Every row gives one point. To make a cloud, some directions were put in groups of two or more. Within a group, all points are equally far from the middle, so they leave a hole (a ring in 2 directions, a hollow ball in 3). The other directions are filled evenly. Then the cloud was stretched, turned, moved and blurred a little. How many holes are there, and how many directions does each take, smallest first?

Cloud (21 x 3)
[[-2.01  2.69  0.07]
 [-0.86  2.31  1.51]
 [-1.39 -2.33  0.45]
 [ 2.67  1.44  2.56]
 [ 1.94  1.02  5.12]
 [ 1.33 -3.93  1.70]
 [ 0.21 -2.17  3.45]
 [ 3.22 -0.03  3.97]
 [ 2.67  3.03 -1.70]
 [-0.48  2.21  1.15]
 [-3.48  0.34 -1.18]
 [ 0.84  2.50 -1.14]
 [-1.00 -1.58  4.22]
 [-0.67 -0.06  1.64]
 [-1.82  1.96  0.01]
 [ 1.73  1.36 -0.70]
 [-0.48  3.88  0.69]
 [-1.52 -0.14  2.36]
 [-0.39 -2.06  2.91]
 [-0.65  1.26  2.13]
 [ 0.80  1.21  4.62]]
Holes: 0

Cloud (29 x 4)
[[-0.07 -0.26 -3.33 -2.70]
 [-0.32 -2.77 -1.47  3.54]
 [ 0.76 -0.19 -4.32  1.16]
 [-3.69 -0.01  2.06 -0.94]
 [ 0.65 -0.73  3.18  1.53]
 [-2.54  2.43  1.20 -1.29]
 [-1.56  1.70  0.10  3.76]
 [ 3.33 -2.99 -0.79  0.69]
 [ 0.06  3.11 -0.23 -1.01]
 [-1.29 -2.00  0.80  3.82]
 [ 1.99 -1.35  2.15 -0.17]
 [-4.66  0.17 -1.06 -0.66]
 [ 0.79 -3.86 -1.43 -1.69]
 [-2.77  1.21  2.01 -1.50]
 [ 3.57  0.46  0.45  2.33]
 [ 2.80  2.19 -0.53  1.73]
 [ 0.86  0.84 -3.33 -1.80]
 [-0.77 -3.78 -0.72  2.55]
 [ 0.54  2.50  1.04  3.22]
 [-1.83  2.99  0.22  2.30]
 [-2.16  0.07 -3.81  0.63]
 [ 0.18 -0.28 -4.23  1.31]
 [ 2.35  2.62 -0.52  1.51]
 [-0.65 -0.15 -4.17 -1.40]
 [ 0.46  0.11 -4.40  0.19]
 [ 2.00  2.66  0.30  2.27]
 [-1.73  2.57  0.11  3.02]
 [-3.05 -3.14 -1.56 -1.52]
 [-2.30 -2.17  2.27  1.89]]
Holes: 2 (2, 2)

Cloud (51 x 6)
[[ 3.19 -1.10  0.97  1.56  2.86 -3.06]
 [-2.09  2.37 -3.74 -1.65 -1.06 -2.14]
 [ 0.08  2.34  1.41  1.23  1.01  0.88]
 [-2.90  0.72 -4.31  0.73 -1.50 -1.87]
 [-3.83  0.44 -2.07 -0.53 -0.87 -3.01]
 [-5.18 -1.27 -0.08 -2.84  0.76  0.90]
 [-1.20  4.97 -1.16 -4.81  0.11 -1.08]
 [-5.13 -2.25  0.46  1.41 -3.50 -0.75]
 [ 1.45  3.76  1.27  1.19  0.01 -0.19]
 [-2.94  1.50 -3.20  0.77  0.90  2.34]
 [-6.56  0.97 -1.80 -0.52 -2.07  3.80]
 [ 0.80  3.08  1.20 -1.54 -1.76  2.54]
 [ 0.38  0.13  1.37  1.71  2.12 -2.07]
 [-3.06 -0.68  3.89  1.29  1.10  0.24]
 [-1.82  3.25  0.23  1.59 -1.39 -2.26]
 [ 3.02  0.39  1.13 -0.42  3.75 -2.57]
 [-3.80 -0.64 -0.37 -3.77  1.36  0.23]
 [-3.27 -0.83  0.12 -1.39  0.17 -0.88]
 [-1.35 -0.90  2.35  1.74 -1.71 -1.58]
 [-0.44  0.91  0.75 -4.05  0.68  0.27]
 [ 1.70  4.90  0.11  0.72 -0.89 -2.72]
 [ 0.00  4.72  1.41 -2.85  0.82  0.14]
 [-3.40 -2.75  0.93  0.64 -0.79  2.85]
 [-2.42  2.29  1.11 -0.95 -0.66  1.84]
 [ 3.16  0.39  1.15  3.62  1.96  0.31]
 [-4.28 -0.14 -4.09 -0.17 -1.14  2.11]
 [-4.47  1.29  1.39 -3.81 -1.78 -0.05]
 [ 0.70  2.39 -0.96 -2.55  0.45 -1.19]
 [-1.23  0.02  2.23 -1.76 -0.90 -1.26]
 [-3.28 -1.07 -2.35  2.10 -1.99 -0.58]
 [-1.61  2.89  1.88 -4.14 -1.50  0.33]
 [ 5.76  0.09  0.48  2.65  2.31 -0.59]
 [-2.91 -0.88  2.93 -0.31 -0.43  0.34]
 [ 4.62  3.34 -1.80  1.63  1.75 -0.71]
 [ 0.31  2.71  0.29 -3.82  2.50 -0.98]
 [-3.82 -1.17  1.03  4.22  0.08  1.16]
 [ 0.64  3.10  1.78  0.76  0.16  1.82]
 [-1.55  2.69  0.21 -2.46 -2.82 -1.14]
 [-1.68  1.74  2.46  2.29  0.12 -2.87]
 [-3.82 -0.80  1.48  1.49 -0.13 -1.40]
 [-2.93  2.20  0.63 -1.07 -3.06 -0.19]
 [ 3.03 -0.83  1.16  1.04  1.73  1.33]
 [ 1.05  2.34 -2.35 -3.26 -1.27  1.11]
 [ 2.47  4.57 -0.52  2.61 -0.95 -0.04]
 [-4.06  1.28  0.24 -1.46 -1.01  0.91]
 [-1.13 -1.11 -0.95  0.32 -0.47  2.09]
 [ 0.24  1.40 -0.27 -2.31 -3.06 -1.47]
 [-2.15 -0.13 -0.53  2.66  0.95 -2.67]
 [-3.19  4.17 -1.30 -1.34 -1.07  1.06]
 [-0.20 -1.18 -1.59  3.06  1.75  0.79]
 [ 0.94  2.62  1.95  0.29 -1.67  0.41]]
Holes: 0
